Each wall is flat, endless, passes through zero and stands at right angles to its row. A trip goes straight from one point to another. Which walls does it cross, in order?

Walls:
(1): [ 4 34]
(2): [ 27 -27]
(3): [-29 -20]
(4): [ 11 -35]
(5): [ -9 -51]
(6): [-24  16]
(7): [-20  -1]
(8): [-19  26]
(9): [38 -8]
Trips:
[-23 -18] to [ 20 -32] -> 2, 6, 9, 7
[14  9] to [ 12 -14] -> 4, 1, 5
[15 35] to [-28   8] -> 9, 7, 3
[-44  12] to [-26 -15] -> 5, 1, 4
[-40  11] to [-24 -48] -> 5, 1, 4, 8, 2, 6

Walls:
(1): [ -5  -8 -26   1  15   8  11 -10  16  -8  20]
(2): [-11 -12 -29 -12   7  22 -12  -4 -19   9   2]
(3): [ 20  -2  49 -24  -4  22   1 -12  11  24 -11]
(4): [ -6  11 -15  17 -10   1 -23  21  -4  -7  -5]
(5): [-11 -18 -15  -2   1  -6  29   2  33 -36  46]
(6): [ -3 -11 -13 -11  -2  -2  -5  28  -2  -6  13]
Trips:
[  4 -28  14  -8  16  13 -16 -37  28  -1 -22] to [-41  22   3 -19  36   1 -17 -28  -2  40 -23] -> 1
[  9 -20  -2  16  -9  35   3  26  31   8  -5] to [ -6 -37  21 -20  56   3   2  19   3 -22  12] -> 4
[ 29  19  28  28   6 -25  -7  -2  19 -39   9] to [ 25  13 -32 -28   2   8  14 -10  20  -9  12] -> 1, 4, 6, 2
[ -1   9  25  25  15   7  -5  11 -21 -12  25] to [-19 -29  12 -11  21  -8 -24 -24  -2 -24 -25] -> 6, 5, 4, 2, 3

Walls:
(1): [  2  -9  -4  -5  -7 -21  -6  24  -9   9   7 -18  13 -10  -3  -9  24  12
 -34   1   1   1  -5  29]
(2): [ 15  -3   5   5   3  18  11  -7   5  11 -21   6  11  28   3   2 -16 -11
   5   9  -7 -14   1 -12]
(3): [  8 -16 -27 -17   9  -8 -10 -10   5  -9   4 -12   4 -18 -51  11  -3   7
 -15  -1  30  -3  11 -16]
(4): [  1   0  10 -19 -27   5   0  38  -1   5  -4 -19  19 -26   8   7  13  10
  24  56  -2  11  10  -9]
(5): [-14  34  17 -10  -2  -9 -32  11  31  -8  26 -10  -3  18   5   5  13   8
  11   0  -6   8  23   8]
(6): [-22 -18  -9   6   8  17  11   8 -21  -2 -12 -13   2  11  15  -8   7   1
  60   8   7  12  -6  -7]
(7): [-11  18 -17  -8   2  24   1  29  18 -13   3  20  -5  20  -1 -11 -12   6
  -4 -28 -24 -16  -7  -2]
(8): [ 10 -11   3  13   2   7  -7 -27 -15   1  10  16 -15   1   5 -21  -8   4
  -1  -1 -11   2 -11  -3]
(9): [  7   2  -1   5  -1  27  -6  17 -19  -7   3  -7 -13  -2  10   2   1 -22
  -3   5 -12 -17   4   2]
(10): [-26  -4   2  31   0  -8 -22  21  -1 -15  -3   7 -10   1   2   2   2  -2
 -46 -27 -22  -9  24   9]
(11): [-14 -12   3  20   9  -6  25 -12 -12  13  -1 -21 -13 -17   4  10   1 -36
 -10  19 -17   6 -21  17]
(12): [-15  15   8  -2  -4  21 -19  17  -3  14  -5   3  10 -15  11  -1 -13  -1
  -2  28  11  20   3  37]
Trips:
[ 17  -2 -27  25  10 -10  12   6  -1 -44  21  10 -12   6   3  -7 -18  -9
 -37  -9  -3  12   7 -19] to [ 14  19 -14  -8  10  19 -10   1 -12 -13   8   9  25   7  17  -5  -1 -23
 -29 -17  11  26  -8  12] -> 1, 12, 3
[  4   0  29   8 -15 -16  -6  20  23 -42  12   3   4   6  -1  11  -3  14
  24  18  19 -21  26   5] to [-18  -3  40 -30 -11  -9 -11  14  -7  31  14  -1  -4 -42  -3  13   7  -3
 -16   1  14   8  25  17] -> 6, 1, 11
[ 16   7   4 -15 -41  14 -36  -2  -5   2 -23  21 -10   5   9  -8 -15  11
 -24 -25   5   9   7   8] to [  2   8  13  21   5  19  22   1 -14 -14 -31  27   7  13  16  13 -16  13
  13  -3  -5   8  -9   3] -> 1, 5, 6, 10
